Each row of a before or after table is a point. One or more steps were done to the points. Then noise was added and the rows were shuffled. The steps act on columns, c1 being the first. Name the steps. A step turns or swaps two columns, mirrors them in a line or flattens them onto one, adds a multiple of one to another, or multiplies or shifts one. Angles are multiples of 10 degrees, from the lower column toward the higher: turns from -170 to 170, lines from 10 to 170 but not 90. Use the fewest steps. Two steps may share a column if one is a turn and the other turns, adds or multiplies; they go together, in the order done. Otherwise the lowest column goes first.

Before (11 x 2):
[[32,-2],
[-10,6],
[-13,-5],
[-25,11],
[-23,22],
[60,8],
[-18,23],
[-18,18],
[-30,26],
[-33,-20],
[-34,-2]]
After (11 x 2):
[[-2,-37],
[13,-26],
[8,63],
[-2,30],
[23,-30],
[22,-22],
[16,-19],
[-19,-35],
[7,-9],
[23,-19],
[-3,-13]]
Steps: swap c1 and c2

Before (12 x 6):
[[-13,6,5,-9,5,-14],
[-16,-24,-20,44,2,-18],
[-10,-3,-27,3,29,35],
[4,5,-7,42,-7,59],
[-8,-3,8,25,27,17],
[-6,2,14,-37,-47,-15],
[-3,2,-31,15,20,9],
[35,-41,-40,2,9,54],
[19,4,-40,31,33,18],
[-50,-7,-13,-57,-16,-34],
[-9,-7,-36,18,41,34],
[10,-28,-5,2,8,18]]
After (12 x 6):
[[0,14,0,-9,-2,15],
[-9,15,29,20,-39,-40],
[-2,-3,-5,42,7,-59],
[26,4,24,41,-12,12],
[-27,-9,36,31,-25,-26],
[37,36,20,-54,10,30],
[22,-7,-9,-39,41,19],
[-4,12,-7,25,-25,-14],
[-6,15,24,3,-26,-41],
[8,-44,29,1,-29,-60],
[14,-19,0,1,-21,-19],
[-5,8,29,14,-15,-14]]
Steps: turn c2 and c5 by 150 degrees; turn c1 and c2 by -120 degrees; turn c3 and c6 by 170 degrees

Before (12 x 11):
[[9,5,17,16,-25,15,-16,34,-16,-8,3],
[7,4,-11,-60,19,-12,-32,5,16,-15,15],
[-10,17,29,4,-34,18,-2,11,-5,11,30],
[-22,-10,-29,3,22,-20,26,6,8,7,5],
[-4,-9,29,32,-14,-30,19,28,-13,31,14],
[-3,-5,26,26,17,-1,18,3,-30,14,4],
[12,6,-7,-34,-8,16,0,19,-14,20,2],
[-20,-23,2,0,30,-4,16,9,26,26,-17],
[-25,0,23,21,-23,-22,8,1,-18,17,-14],
[2,28,31,-8,-16,3,16,31,-10,-5,2],
[33,4,-22,-26,15,-17,-3,-17,28,-5,0],
[6,31,-25,-25,26,-15,-25,2,22,13,4]]
After (12 x 11):
[[4,33,0,-3,14,-28,-26,-18,29,-4,-2],
[-10,-21,-4,26,23,-34,2,6,8,8,5],
[32,7,-4,-24,26,-29,-25,2,22,14,3],
[5,7,2,-31,18,-16,-60,6,14,-15,14],
[5,9,-1,-15,-25,22,17,34,-16,-8,4],
[29,2,16,15,-16,26,-7,32,-11,-5,2],
[-6,-3,19,18,17,19,26,3,-29,15,4],
[5,13,-17,0,-7,5,-35,19,-14,20,0],
[17,-11,5,-2,-35,34,4,11,-3,10,28],
[-23,-21,4,16,28,-2,1,9,27,26,-18],
[-9,-3,40,20,-14,4,33,28,-13,30,14],
[0,-25,32,9,-24,4,20,-1,-19,16,-14]]
Steps: swap c1 and c2; turn c3 and c6 by 50 degrees; swap c4 and c7

Before (8 x 18):
[[-27,2,39,11,3,11,16,-3,-11,24,-11,-9,-16,1,-2,-7,-22,9],
[-6,-20,11,-2,-5,23,-35,-2,29,-8,-12,10,8,-10,20,-14,30,2],
[4,-19,-13,-6,-25,-10,15,-4,-8,16,4,-8,4,-2,4,-4,-21,-15],
[0,-16,-10,-6,-13,-9,6,-15,-8,5,10,-16,6,19,2,-2,-17,-4],
[-2,-11,-13,-29,12,25,-30,1,-4,16,-9,-13,1,-19,4,-4,-11,-1],
[-10,-8,1,-32,-13,-60,-24,-1,-12,3,-8,1,6,-7,20,-11,9,-2],
[2,24,-12,-16,-23,13,7,-41,4,-33,-2,6,2,1,-16,0,-2,-16],
[-14,-17,-9,-13,28,17,13,0,1,-7,17,6,-9,4,-15,-7,-5,3]]
After (8 x 18):
[[13,24,-11,-16,-23,11,6,-41,-4,-30,-3,5,2,1,-17,0,-2,-16],
[-8,-10,-13,-29,13,24,-32,2,4,16,-10,-13,3,-19,5,-5,-10,0],
[-1,-17,-10,-6,-12,-9,7,-15,7,3,9,-16,5,19,2,-1,-16,-5],
[-3,-21,12,-2,-6,23,-34,-1,-28,-10,-12,10,8,-10,20,-15,30,3],
[-2,-19,-13,-6,-25,-9,15,-5,7,16,4,-7,4,-3,3,-4,-21,-15],
[-34,2,40,12,1,11,16,-3,11,15,-11,-8,-16,1,-2,-7,-23,9],
[-12,-16,-8,-14,28,16,13,0,-2,-12,16,6,-10,3,-15,-6,-4,3],
[-10,-7,1,-33,-14,-60,-24,-1,12,-1,-9,2,7,-6,19,-11,10,-3]]
Steps: turn c1 and c10 by 20 degrees; multiply c9 by -1
